Each point is reached from the start by the listed moves, each made once or not at all, plus a little noise. Say if it took an odd or an even number of moves. Then give how often each move was made.
(in the rows, 128 means zero)

Moves:
(1): [129 104 156 174]
(2): [149 175 169 132]
Start: [124 132 103 139]
Points:
[144 175 141 143] -> odd (0, 1)
[128 107 132 185] -> odd (1, 0)

Moves:
(1): [119 146 105 147 155]
(2): [136 161  89 102 101]
(3): [100 141 160  92 150]
(4): [114 112 114 147 129]
Start: [124 132 110 122 136]
Points:
[100 135  70 159 163] -> even (1, 0, 0, 1)
[124 134 109 120 133] -> even (0, 0, 0, 0)
[ 91 200  81  79 157] -> odd (1, 1, 1, 0)

Moves:
(1): [143 137 136  99 121 143 133 138 149 135]
(2): [117 125 126 131 103 127 146 111 133 152]
(3): [122 115 147 134 120 133 127 164 108 137]
(4): [137 131 149 148 131 148 137  98 143 122]
(5): [ 75 121 131 117 151 120 131 157 127 139]
(6): [113 146 155  99 140 140  99 107 115 113]
(7): [124 119 124 109 122 131 171 120 110  88]
(8): [142 161 107 130 122 156 138 115 100 121]
(9): [116  92 116 151 131 156 114 183 157 129]
Start: [137 145 112 131 138 131 136 135 132 117]
Points:
[123 103 125 135 102 176 144 219 166 157] -> even (1, 1, 1, 0, 0, 0, 0, 0, 1)
[126 175 133  91 129 178 158 129  52  64] -> even (0, 0, 1, 0, 0, 1, 1, 1, 0)
[ 98 129 158  98 144 163 195 173 129  98] -> odd (1, 0, 1, 1, 1, 0, 1, 0, 0)
[128 122 113 166 100 212 202 157 114  98] -> even (0, 1, 1, 1, 0, 0, 1, 1, 1)
[108 150 143 111 158 157 154 143 167 130] -> odd (1, 0, 0, 1, 1, 0, 0, 0, 0)
[ 77 145 164  48 152 156 156 181 100  89] -> odd (1, 0, 1, 0, 1, 1, 1, 0, 0)
[112 118 166 150 149 196 101 176 141 106] -> even (0, 0, 1, 1, 0, 1, 0, 0, 1)

Moves:
(1): [127 134 164 130 122 135 145 137 142 133 115 131 134 163 112]
(2): [138 127 127 138 126 119 120 138 132 128 135 138 127 117 117]
(3): [110 118 141 134 110 134 118 101 116 121 122 115 117 133 127]
(4): [159 127 127 145 138 131 122 129 127 136 132 134 134 122 130]
(5): [109 115 140 122 109 105 103 136 158 135 166 129 130 170 123]
(6): [148 125 157 132 146 150 104 137 140 149 105 124 153 150  94]
(7): [144 137 140 130 148 125 102 157 136 150 130 176 112 103 139]
(8): [148 152 130 136 119  96 118 139 147 124 142 121 159 134 121]
(9): [113 128 143 105 120 133 146 132 137 146 131 148 127 121 128]
(10): [112 128 157 129 121 158 115 149  95 131 119 128  97 113 131]
(11): [150  93 109 121 162 141 116 122 148 111 154 152 148 141 117]
(12): [130 140 134 139 115 145  96 117 133 128 148 114 109 134 121]
Start: [117 132 106 111 134 112  98 157 125 149 139 120 147 161 109]
Points:
[168  99 150 121 178 143  71 179 174 157 138 153 197 220  36] -> even (1, 1, 0, 0, 0, 1, 0, 0, 0, 0, 1, 0)
[147  99 154 115 130 125  51 169 205 170 222 169 160 232  61] -> odd (1, 1, 0, 1, 1, 0, 0, 0, 1, 0, 1, 1)
[150 125 175 133 146 124  35 204 143 150 160 184 145 168  76] -> odd (1, 1, 1, 0, 0, 0, 1, 1, 0, 1, 1, 0)
[143 133 163 128 139  96  57 204 176 191 170 177 145 205 102] -> even (1, 0, 0, 1, 1, 0, 1, 0, 0, 0, 0, 0)
